Each row is a point. Each copy is the shape, with its points in the same order, stretched, turned, moved and blurred by noise. Say if it was mirrored as well.
In the rows, zero is written as 128.

Shape, 5 rows:
[[181  97]
 [131 171]
 [129 104]
 [127 137]
 [138 156]]
Copy 1 (5 x 2):
[[189 101]
 [127 153]
 [139  98]
 [128 128]
 [139 149]]
Copy 1 is: only turned
Copy 2:
[[182 118]
 [117 179]
 [120 113]
 [122 142]
 [126 160]]
Copy 2 is: only turned
Copy 3, 5 rows:
[[195  95]
 [ 99 116]
 [166 147]
 [131 135]
 [116 116]]
Copy 3 is: mirrored

Shape:
[[129  95 119  90]
 [173 106 128  96]
 [104 141 124 211]
 [103 151 139  97]
 [106 120 121 101]
 [163 101 157 151]
 [110 123 139 129]
 [121 160 134 177]
 [108 127  99  86]
 [110 156 124  99]]
Copy 1:
[[115 103 168  97]
 [159 122 156  89]
 [116 125  63 193]
 [ 88 160 126  96]
 [ 95 122 141 106]
 [173 130 143 151]
 [112 133 132 131]
 [124 153  76 157]
 [ 84 111 134  81]
 [ 92 146 113  93]]
Copy 1 is: only turned
Copy 2, 10 rows:
[[145  76 141 149]
 [173  89 138 121]
 [ 93 143  87  92]
 [123 127 148 163]
 [125 100 135 158]
 [140 110 149  85]
 [114 116 137 132]
 [115 155 106 111]
 [139  99 122 166]
 [132 128 134 166]]
Copy 2 is: mirrored

Shape (10 x 6):
[[144  93  55 116 132 123]
 [112  79  87 171 106 132]
 [102 180 101 120 121 141]
 [117 107 141 136 137 145]
 [ 96 135 124 128 176  95]
 [114 160 181  71 120 113]
 [114 115 128 140 130 137]
 [142 102 149 161 106 156]
 [ 84 124 133  95 104 142]
 [121 123 124 128 119 108]]
Copy 1, 10 rows:
[[109  99  70 158 136  62]
 [110 137  51 180 132 127]
 [122 124 108  79 105 158]
 [154 149 116 139 145 119]
 [104 149 142 115 167 111]
 [153 164 198  78  92 111]
 [143 142 105 134 137 122]
 [171 132 110 169 121 143]
 [136 179 108 100  91 113]
 [117 140 123 139 119 118]]
Copy 1 is: mirrored
Copy 2 (10 x 6):
[[145 115 133 108 118  47]
 [134  79 108 169 106  80]
 [124 177  72 130 146 128]
 [123 101 118 119 138 129]
 [ 65 131  97 131 157 109]
 [ 91 173 107  89 120 180]
 [121 111 111 132 128 123]
 [151 109 131 137 127 151]
 [113 123  78 114 104 130]
 [ 97 133 111 139 125 116]]
Copy 2 is: only turned
